Every row gives one point. Two turns around zero, p and q, are shown by what they do to some points. Where does a point land after both, in the order given? Backwards means that the second turn is done in reverse. Each puzzle has new turns, and all numbers are rounded.

Turn p:
[1.8 0.8 1.1] => [-0.4 -2.2 -0.2]
[-1.5 -2.4  3.1] => [-3.7  1.4 -1.4]
[-3.3  1.0  1.3] => [-2.0  1.9  2.5]
[ 3.0  0.7 -5.5] => [ 6.1 -1.1 -0.8]
Turn q:
[ 0.3 -0.7 -4.6] => [-1.2 -2.0 -4.1]
[ 2.5 -1.6 -2.7] => [-2.2  0.8 -3.3]
[-0.5  2.2  2.7] => [ 0.2 -0.2  3.5]
[-2.3  0.0  4.5] => [3.2 1.3 3.7]
Where do these land?
p, then q: [ 1.3  3.2 -0.6] => [0.4 3.5 0.2]
q, then p: [-3.7 -1.6  5.1] => [-1.4 -6.3 -0.8]
p, then q: [ 0.5  0.4 -3.5] => [-3.2  1.6  0.1]
q, then p: [ 1.9 -2.0 -0.9] => [2.0 0.6 2.0]

Turn p:
[-0.2  1.8 -3.0  0.0] => [-0.7 -3.0  0.3  1.7]
[-1.4  0.5  3.7 -4.0] => [3.4 3.5 2.5 1.3]
[ 2.6 -0.4  4.6  2.5] => [-3.0  4.6 -0.1 -2.1]
[-0.6 -0.9 -4.8 -2.4] => [ 2.3 -4.9  0.7 -0.1]
[-0.4 -1.0 -0.6  3.9] => [-2.0 -0.3 -3.4 -0.8]
Turn q:
[ 2.0 -2.2 -1.7 -1.2] => [ 3.1  1.9 -0.2 -0.1]
[-2.9 -0.1 -2.7 -0.3] => [-0.9  1.1 -1.9  3.1]
[-3.3  2.4  2.4 -0.8] => [-2.6 -3.5  0.8  2.0]
[-2.0  4.1 -0.9 -2.6] => [-0.4 -3.8 -3.0  2.2]
[ 5.6 -2.6  0.9  0.1] => [ 3.8  1.7  1.9 -4.2]
[-3.9 -1.7  2.1  2.1] => [-3.6  1.0  2.9  2.0]
[ 4.6  0.1 -0.1  2.6] => [ 0.8  1.5 -0.4 -5.0]
Where do these land?
q, then p backwards: [ 4.5 -3.2  0.7  3.7] => [ 3.3 -3.6  4.3 -1.6]
q, then p backwards: [-2.0 -0.9 -0.6  0.1] => [-0.5  2.0  0.8  0.4]
p, then q: [-3.6  2.1  3.9 -1.7] => [-2.6 -1.0 -2.4 -4.7]
p, then q: [-1.7  2.7  0.1  0.2] => [-2.5  1.5 -0.3 -1.3]
q, then p: [ 2.8 -0.7 -4.1 -2.2] => [-3.1 -3.3  2.9 -0.9]

Turn p:
[ 1.0  0.3  4.4 -2.8  0.9  3.1] => [ 3.5 -2.5  2.5 -0.8 -3.6  0.7]
[-5.0 -1.9 -3.2 -0.6  1.1  2.1] => [-0.2 -4.0 -3.1  0.9  3.6  2.4]
[ 3.8 -4.1 -3.6  2.6  4.5  2.3] => [-3.8  1.5  1.7  2.4 -0.1  7.2]
[ 3.3 -0.4  3.1 -0.9 -1.0 -2.9] => [ 1.0  3.3  2.1 -3.1 -2.0 -1.1]
[-4.0  0.2 -0.9 -2.1  3.5 -0.8] => [-1.5 -3.8 -3.5 -2.1 -0.2  0.9]
[-0.7  3.5 -1.2  0.6 -3.0  1.1] => [ 1.1  0.1 -1.2  3.3  0.4 -3.3]
[ 0.7  1.7  5.0  1.4 -1.4 -2.7] => [ 0.0  0.8  3.3 -2.7 -1.3 -4.4]
[ 1.7 -0.1 -0.8  1.2 -3.7  1.9] => [ 2.1  2.1  1.4  3.1  1.5 -0.6]
[-0.7  1.0 -2.8  0.6 -1.0 -4.0] => [-2.1  2.5 -3.1 -0.7  1.6 -1.9]
Turn q:
[-1.5 -1.9  0.1  2.5  2.6 -1.6] => [ 0.0  1.3 -1.0 -0.9  3.9 -1.6]
[ 1.0 -3.8  0.9 -3.0 -4.3 -2.6] => [ 1.1  1.4  1.7 -1.7  0.1  6.5]
[-0.8 -4.2 -3.6 -3.5 -2.0 -0.2] => [-0.8  0.6 -3.0  1.3  0.6  6.0]
[2.5 2.5 3.3 1.5 0.5 4.7] => [-1.1 -2.2  4.6  2.7 -1.6 -3.4]
[-0.3 -1.1 -2.7 -1.4  0.9 -2.5] => [ 1.7  1.2 -3.2 -0.1  0.7  1.5]
[ 1.2  0.9  1.9 -1.8  1.0 -0.2] => [ 1.2  1.8  1.5  0.9 -1.4 -0.5]
[-5.4  2.3 -0.4  1.5  1.1 -0.9] => [-3.0  1.4 -2.9 -3.1 -0.2 -3.1]
[3.4 5.2 0.4 4.3 0.4 3.3] => [ 0.9 -5.4  2.2  1.0 -1.8 -5.4]
Where do these land?
p, then q: [-0.4  5.2  2.9 -2.5  3.0  1.7] => [ 0.1 -1.8  1.1 -3.1  1.5  6.1]
q, then p: [-1.7 -0.4 -2.9  4.5  0.3 -0.2] => [-1.8 -0.2 -2.9 -2.2  0.9  3.8]
p, then q: [ 2.8  0.8 -2.3  0.3 -3.0 -1.9] => [ 1.6 -1.6 -1.4 -1.8 -2.4 -3.2]
q, then p: [-0.2 -4.6 -3.8 -1.9 -2.9  1.9] => [-0.2 -3.8  1.1  4.4  2.2  3.4]
q, then p backwards: [ 0.5 -2.3 -0.7  0.2 -3.6 -3.6] => [-0.6 -4.8  0.5 -2.6  1.1 -0.1]
q, then p backwards: [ 1.8 -1.1  2.3 -2.2  4.2  0.6] => [ 3.1  0.9 -1.0  1.8 -4.0  1.4]
p, then q: [ 0.8  4.1  5.5 -1.1  0.4  3.4] => [ 1.9 -0.8  4.8 -3.3  1.7  4.5]
q, then p: [-1.8 -2.0 -1.9  5.0  0.7 -2.0] => [-2.1 -1.0 -3.1 -2.2 -1.6  4.2]
p, then q: [-1.8  0.2  0.9 -2.4  0.8  0.1] => [ 0.7 -0.1 -0.5  1.4  0.4  2.8]

Turn p:
[ 3.6  0.2 -4.5  3.6  2.3 -0.6  4.0  0.3  2.1] => [-3.4 -3.8  0.2  1.9 -1.0  0.8 -5.4 -1.0 -3.3]
[-4.0 -2.0  2.7  2.4 -4.6 -3.0 -5.8 -0.8 -3.5] => [ 5.6  3.3 -4.3 -1.4 -2.3  0.1  6.0 -1.6 -1.8]
[ 3.8 -2.2 -0.5 -0.4  1.3 -1.2  1.7 -0.8  1.9] => [-1.5 -3.9  0.7  2.4  0.9 -2.0 -0.6 -0.6 -0.7]
[-2.8  0.7  0.9 -5.4 -2.8 -0.6  0.6  1.1  1.0] => [ 2.2 -0.2  2.7 -3.6  3.7  1.2  2.3  0.7  1.7]
[-2.9  1.6  6.5 -1.0 -5.3  1.5 -4.9 -2.6 -2.4] => [ 4.7  4.7  1.3 -2.1 -3.6 -1.5  6.9  1.7  2.1]
[ 1.2  0.0 -3.7  0.3  0.9  1.6  2.2 -0.4 -2.7] => [ 0.3  0.1 -0.8  0.7  0.7 -0.5 -4.7  2.3 -1.3]
[ 2.5  2.2 -2.1  0.2  4.9 -2.1  0.1  0.8 -0.3] => [-2.8  1.4  0.8  3.7  2.1  0.3 -3.0 -2.4 -1.3]
[ 2.9 -1.0 -1.8 -1.5  1.2  1.4  0.4  0.5  0.6] => [-2.3 -1.2  0.2  0.7  1.9 -2.0 -1.3  1.6 -0.5]
[-0.2  3.0  1.6 -0.8 -2.4  0.4  1.5  2.1  1.5] => [-0.3  0.2  3.5 -3.6 -0.6  0.2  0.1 -1.0  0.5]
[ 2.0 -2.1 -2.6  2.8  4.1  2.0  0.3  3.6  1.0] => [-5.5 -0.9 -3.7  0.4  0.2 -0.9 -3.4 -0.9 -0.2]
[-5.6  1.5  2.3 -2.5 -3.1  1.1 -3.2 -3.5  2.3] => [ 2.3  1.6  1.7 -1.5 -0.8  4.1  6.2  3.2  2.0]
[-0.4 -2.1  1.2  2.2  3.5 -0.5  3.1  0.0 -1.5] => [ 0.6 -1.4 -2.2  2.2 -1.0 -0.1 -3.1 -2.1  2.7]
Turn q:
[-1.2 -4.4  4.1  0.2 -0.8  0.8 -2.2  4.3 -1.9] => [ 3.4 -2.4 -5.2 -0.6 -2.7 -2.3  2.9 -0.9  0.4]
[ 2.6 -1.7  3.4  1.4  2.2 -1.7  3.1 -1.5 -2.2] => [ 1.1  1.0 -1.7  3.6  1.2  2.4  2.1 -2.8 -3.3]
[-2.5  1.1 -0.2 -0.6  0.4  0.8  4.9 -1.9  0.7] => [-3.4 -1.4  0.9  3.9  1.0  1.6  0.1  1.9  0.3]
[-0.7  0.9  1.5  3.2 -2.0 -3.1 -1.3 -4.3  3.5] => [ 0.9  2.5 -0.6 -2.2  1.5  5.5 -0.3  3.8 -0.5]
[-3.2  4.0 -2.7 -1.4  1.6 -0.8 -0.6  0.0  0.0] => [-1.5  0.2  4.4 -0.5  1.6 -2.1  1.1  2.6  1.5]
[ 0.4 -4.6 -1.6  0.0  5.8  1.9 -4.5 -3.6  0.1] => [ 1.3 -3.9 -0.1 -4.3  5.9  1.1  0.3 -4.7  0.6]
[-1.2  0.3  3.4 -6.1 -2.3  3.4 -3.3  2.0  0.6] => [ 1.2 -5.7 -0.1 -2.5 -4.2 -3.3 -0.8  2.4 -2.7]
[ 1.5 -1.6 -3.5  1.0 -1.4 -3.4  2.8  3.9  2.6] => [ 2.3  3.4 -0.8  3.5 -0.2 -1.0 -3.8  0.2  3.9]
[ 0.7  1.8 -2.0 -0.9 -2.6  0.7 -0.3 -1.1 -2.0] => [-3.0  1.7  0.4 -1.3 -0.6 -1.7 -1.3  0.4 -1.4]
[ 3.5  4.2 -2.4  3.0 -0.9  1.5  1.4  2.2 -1.3] => [-2.3  4.5  2.8  0.5 -3.7 -0.2 -0.4 -2.8  1.1]
Where do these land?
q, then p: [ 0.5 -2.0 -4.0 -0.1  2.1 -0.2 -0.9 -1.4 11.7] => [-9.2  0.3 -1.6  1.0 -0.2 -4.0  6.9  2.5  2.5]
p, then q: [-1.5  2.3 -2.8 -0.9 -0.4  5.1  0.4  1.8  1.7] => [ 1.0 -4.0  1.5 -0.7 -2.5 -3.9  1.1  2.2  1.4]
p, then q: [-1.6  2.2  2.2  0.5  0.4  0.6 -1.9  1.9 -0.3] => [-1.7 -0.5  2.6  0.5 -0.8  1.0 -0.7  2.6 -1.0]
p, then q: [-0.3 -1.0  1.0  2.6 -2.0 -1.4 -1.9  1.6 -1.1] => [-2.5  1.8  0.3  0.7  1.4 -1.1 -2.1  0.5 -2.0]
p, then q: [-1.6  0.6  2.0 -2.3 -1.2  0.6 -1.8 -1.8 -1.0] => [ 0.8  0.7  1.9  2.9 -2.4  1.1 -0.8 -0.5 -0.2]
q, then p: [-1.3  4.5 -1.1 -1.0  0.9 -1.8 -2.7  2.0 -1.8] => [ 1.7 -0.3  3.7 -0.7  0.9 -1.0  0.2 -4.6  1.6]
p, then q: [-0.5  1.6 -1.3 -2.0 -1.9 -0.8 -2.3  0.4 -3.3] => [ 0.2  1.6  3.7  1.1 -0.8 -1.4  1.2 -1.6 -2.2]
p, then q: [ 5.7 -0.3 -0.2  3.5 -0.2 -1.5 -1.2 -6.0 -2.8] => [-0.1  8.0 -4.4 -0.7 -1.4  0.4  2.5 -0.9 -0.2]
p, then q backwards: [ 5.7 -2.0  0.9  0.3  1.6 -0.3 -2.2  1.9  3.0] => [-1.8  0.2 -1.5 -2.5  0.8  3.1  2.1 -0.1 -5.5]
q, then p: [-1.8  0.1  1.7 -1.2 -1.2  1.5  8.2  0.6 -1.4] => [ 1.1 -0.5 -5.3 -2.6 -5.2  3.2 -1.6 -1.4 -1.6]
p, then q: [-2.0 -2.8  1.8 -0.5  3.2 -1.1 -0.6 -0.6 -2.9] => [-0.1  2.1  2.5 -0.6  1.3  2.9 -2.4 -1.5  2.6]
q, then p: [-1.5 -2.9 -0.1  1.0 -1.3 -0.6  6.8 -0.3 -2.0] => [-1.4  0.3 -3.7 -0.2 -3.3  4.8 -2.7 -0.2 -2.5]
